Rows are points. Two turns around zero, p and q, are shown by what they do to some points. Where does a point land after both, in the order given? Backwards means that the second turn is done in reverse. Each puzzle has new turns, and all numbers are rounded.

Turn p:
[16 -4] => [-8 14]
[ 10 -38] => [20 34]
[-26  42] => [-12 -48]
Turn q:
[-37   9] => [ 8 37]
[ -3 -32] => [-32   2]
[42 36] => [ 37 -41]
[ -2 -13] => [-13   2]
Where do these land?
q, then p: [-36 -27] => [ -5 -45]
q, then p: [-15  31] => [-33  11]
p, then q: [22 -2] => [17 14]
p, then q: [ 5 36] => [-22  29]
q, then p: [ 24 -39] => [ 45 -10]

Turn p:
[ 4 58 16 20] => [ 29 -12   6  55]
[  6   4 -28 -12] => [ 19  -4  14 -20]
[-62 -38  13  14] => [-50 -38 -40 -13]
[ 41 -14   6  13] => [-14  33  28   6]
[ 10 -11  -8 -35] => [ 15  20  -8 -29]
Turn q:
[ 27  29 -13  35] => [ 17 -43 -27  10]
[16 -4  8 38] => [-11 -34  -2  22]
[-71 -18   0 -30] => [ 9 72 25 18]
[  1   0  20 -43] => [  1  17  25 -37]
[ 27  -8 -16   0] => [-16 -12 -22 -13]
Where do these land?
q, then p: [ 33  -1 -10 -20] => [ 15  -1 -16 -33]
p, then q: [ 30 -47   2 -41] => [ 53  18  -1 -40]
p, then q: [-47  33 -22  14] => [-62   3  -8   8]
p, then q: [-21  12   1  49] => [-29   5  16  43]
q, then p: [ 5  3 29 -1] => [-14  17 -19   5]

Turn p:
[  4   7 -12 -35  -5 -48  19  34] => [  0   6 -19  -2 -38 -11 -27  51]
[ 11   2  27  25  13 -32 -30  40] => [-39 -26 -29  41   9  -5 -16  14]
[-33  26  -2  38 -29  -2 -32 -32] => [  6 -39  31  22 -17  29  -4 -45]
[ 16  -7  10  -4   0 -21  22  52] => [-35   9 -36  -4 -17 -17  -7  28]
[-18 -34  13 -13   5   5  28 -83] => [ 62  44  28  20  -4 -15  37 -31]
[12 13 28 -3 -1 13 45 -1] => [ -8  19  -4 -20  -9 -45   1 -19]
[-10   7  20   7   3  36 -68  26] => [-12 -67 -12   0  44  15  16  -4]
[-16  -1  27 -13  16  37  35 -51] => [ 44  23   9 -16  12 -36  20 -44]
[ 26 -23 -40 -15 -29   6  11  37] => [-30  17   1 -35 -14  24  16  44]
[ 33  -3 -33 -16  -7 -14 -24 -42] => [15 12 57 13 11 15 -2 29]
[-25  13 -38  29  34  20  -5  20] => [ -2   2 -24 -18  23  45 -33 -23]
Turn q:
[ 10  40 -18 -34  26   5  11   0] => [-14  17   2  27  34 -12  25  29]
[ 41  40 -12 -48  37 -28 -12  32] => [26 25 -4 35 37 22 53 42]
[-19 -32 -37  30 -62  18   3   2] => [-22 -25  11 -19 -74 -11 -23   8]
[-14 -22 -23 -29 -24   3 -15 -35] => [-29 -42 -34   7 -14  -4  -2  10]
[-29  13 -13   7 -42 -20 -11 -29] => [  7 -45  -7 -16 -12 -35 -14  20]
[-39 -47  50  39 -33  30  31  26] => [-13 -16  51 -38 -34   8 -21 -73]
[ 48   6   5 -10  22 -29  29   8] => [ 20  42 -18  -1   9  -3  46  -4]
[ -9   2 -19 -11  29 -24 -24  -1] => [ 22  -7 -17  38  10   3  -5  12]
[ 23  14  43  16  24  20 -32  -8] => [  9  21  -5 -25  43  33 -28  -2]
[-11 -14  22  40  24  24  20   4] => [ -4  29  19  -5   0  -2 -31 -41]
Where do these land?
p, then q: [-21  19   6  16  30  22  -2  11] => [-11   0 -39  25   4   2 -16   9]
q, then p: [  8  31  -2  -9  11  34 -48  31] => [-22 -30 -41 -21  43  -8   6 -15]
p, then q: [ 19 -30  48 -18   2 -35  27  20] => [ 47   1  24   9 -35 -40  13  18]
p, then q: [ 31 -46  -6 -34  16 -26  50  27] => [ 28   5  55  19  -2 -22  31  53]
q, then p backwards: [-29  38  -1  -3  16  18 -29   3] => [ 31  19 -10  -5  24 -13 -38  -7]
p, then q: [-52 -12 -33  59  -4   1 -47  27] => [-77   9  -3   5 -26   9 -59  -8]
q, then p backwards: [ 22 -33   9 -25   3 -10  18 -55] => [-24 -18  34  20  13  26  20  45]
p, then q backwards: [  5  44 -20  41  15   1 -18  22] => [-29 -18  19   6   6  48 -28 -20]
q, then p: [  0  -5  -5 -20 -18 -37   9 -19] => [ -4  40   1   0 -21  11   2  20]
q, then p backwards: [  6 -18  -1 -26 -56   6  58 -46] => [  9   3  51   5 -47  39  32  48]
q, then p: [ 10  10   7  20 -14  27 -19 -21] => [ 20 -31 -11  -9  12   9  -1  24]

Turn p:
[-12  15 -17 -13  17   3  22  12 -34 -14 -18] => [-21  37  -1   8 -15  24 -20   5   6  10  15]
[-15 -21 -18 -25 -10  13  -9  14   4   2  22] => [ 10  -6  34  19 -11   6 -11 -14 -12 -12 -14]
[ 23 -19  -9  20 -61  23 -28 -22   9 -17  19] => [ -2 -36  15  10  12 -27  27 -54  34 -16 -12]
[ 45  -8  -1 -12  28 -47 -10   4  18   5  24] => [ -1 -41   8 -15  30 -19 -35  22 -23  25  13]
[-14  53  14 -21  20 -33 -19  16   2   6  25] => [-16 -13   5 -32 -30   2 -18  40 -13  28 -33]
[ 22  -2  -1 -19  -2  29  -3   8   2 -17 -12] => [-11   1 -13  37  -2  -8  -6 -18  -5   9  -4]
[ 0 15  0 43 15 23 53 -4  9 -5 23] => [ 13 -19 -21  12 -27  15  15  27  31 -15  45]
[  0 -20   4  50  25  27  32 -84  13   7   7] => [ 70  -2 -38 -20 -10 -19  19 -18  32 -11  60]
[ -9 -14  15 -10 -17  15   7   8 -43  16  -2] => [ 6 29 25 16  7 20 24 -5 10 20 -6]
[  2  -2  24   5  11  23   1  21   4 -20   5] => [  2   1 -10  34  -4 -11   1  22  12  -2 -11]
[-20 -13 -21  16  -6   9 -27   3 -15  32 -52] => [  7  33 -19 -15  31  37   5 -30  -6 -21 -24]
[-18   3   5 -21  28 -97 -18  17  10 -14   9] => [-25   5  33 -56  17 -28 -46  53 -31   0 -10]
[ -6  12   6 -14 -46  12  -2   7  21  20 -51] => [-29  13 -19   2   3   7  45 -28 -36 -15 -20]
Turn q:
[  1  17  24  36 -28 -31  -9 -32 -15  37  20] => [ 10  72  17   0  11 -14 -13 -24  10   4 -17]
[-46 -25 -19  -7   7  26 -25  27  11  22  -8] => [-21  -6  10   9  -5  29  30   3 -49 -24  23]
[ 30  -7  21   2  -5 -29   4   1  38  14  -2] => [ 10   2  26 -17  -5 -25  -2   7  19 -31 -29]
[-39  -7  38  25   9   9 -25 -18 -42 -40  30] => [ -6  22 -32   6 -38 -11 -27 -41 -43  40   4]
[-13  40  -4 -19  24  -7  29  39 -23   4  18] => [-24 -18  10  52   8 -19  19   5  15  34   7]
[ -3 -24  19 -20  33  -7 -14 -23 -13  -8 -26] => [-17 -14  -9 -42 -11 -19   2 -25  -3  -1  26]
[ 19 -25 -24  37  23  17  37 -15  32  27  19] => [-13 -15  37 -23  41  28 -22   8 -12   3 -45]
[ 30  40 -15 -13 -12 -26 -35   2   4 -39 -16] => [ 21   2 -10   5 -45   5 -12  19  55  -3  23]
[ 10 -26 -19 -15 -12  -7  28  18  -8   2 -40] => [-16 -13 -28 -16  28  -7  20  34   9 -19   4]
[ 11  -6  30  22 -44  40  -1   4  14   7 -33] => [ 28   6 -26  12  24   1 -26  -7 -16 -56  -4]
[ 28 -14 -31 -32  28  14   7   3  -1 -13  39] => [ 17 -41  24 -16   0   5   4  29  -7  44   6]
[-41  13  -6 -10 -16 -21  41 -29   5 -26  23] => [  3   4 -27   6  -6  12  37 -25  14  36 -44]
[ 14  24 -13  -7  -7  21 -36  23  -2  13 -23] => [ 10   0   9  22  -2  13  -9  15   9 -27  45]
Where do these land?
p, then q backwards: [  4 -21  -6 -25   2 -16 -33 -36  10   0 -34] => [ -3 -25  48  12  -4   9   9 -33 -20  15   7]
q, then p: [ -6 -26 -37  28  10  33 -15  -7 -31 -14 -21] => [ 23   3  21  22 -28  34 -27 -20  14   7 -34]
q, then p: [ 17 -14  38  17  34  -7  28 -17 -13 -16  -7] => [ 12  23  13 -41  16 -14 -23 -17 -30  -3 -17]
p, then q backwards: [ -7 -23 -19 -25  22 -11 -41  15 -17  22  13] => [ 23  -3   1  37   2  27   9 -22  17  11  38]
p, then q: [-28 -12  28 -45 -23 -26  19   5  43  16  11] => [-12  20 -46  16  13 -62   1   9   3  24   3]
p, then q: [-3 -8 16 20 -9  3  3 32 30 17  0] => [-27 -25 -27   1   4  -4 -15  22 -11   5  -7]
q, then p: [ 29   9   5  20 -23 -24  39  32 -25  17  13] => [-20  -2 -30 -26  21  22 -21  46 -12 -16 -15]
q, then p: [ 11  -2  17 -10  19  44  11   2  29 -23 -24] => [ 23  10  17  18  32 -30 -24 -28  12 -13   7]
p, then q: [-36  44  -8 -25  15  -8  25 -30 -10  37 -25] => [ 48   7 -12  34  39   7  29   4  10  22  34]
p, then q: [  4  40 -41  29 -23  37   4 -10  -1   7  37] => [ 46  -9 -17 -32  14  32  10   0 -34 -25 -32]
q, then p: [ 12 -22 -31  16  13   0 -26  33  18 -32   6] => [-17   8  29  37  13  14  18  -7   8 -16 -39]
q, then p backwards: [  3  35  38   0 -36 -24 -15 -19 -32 -32  30] => [ -8   0  24 -22  34  48 -11 -47 -21 -26  -6]
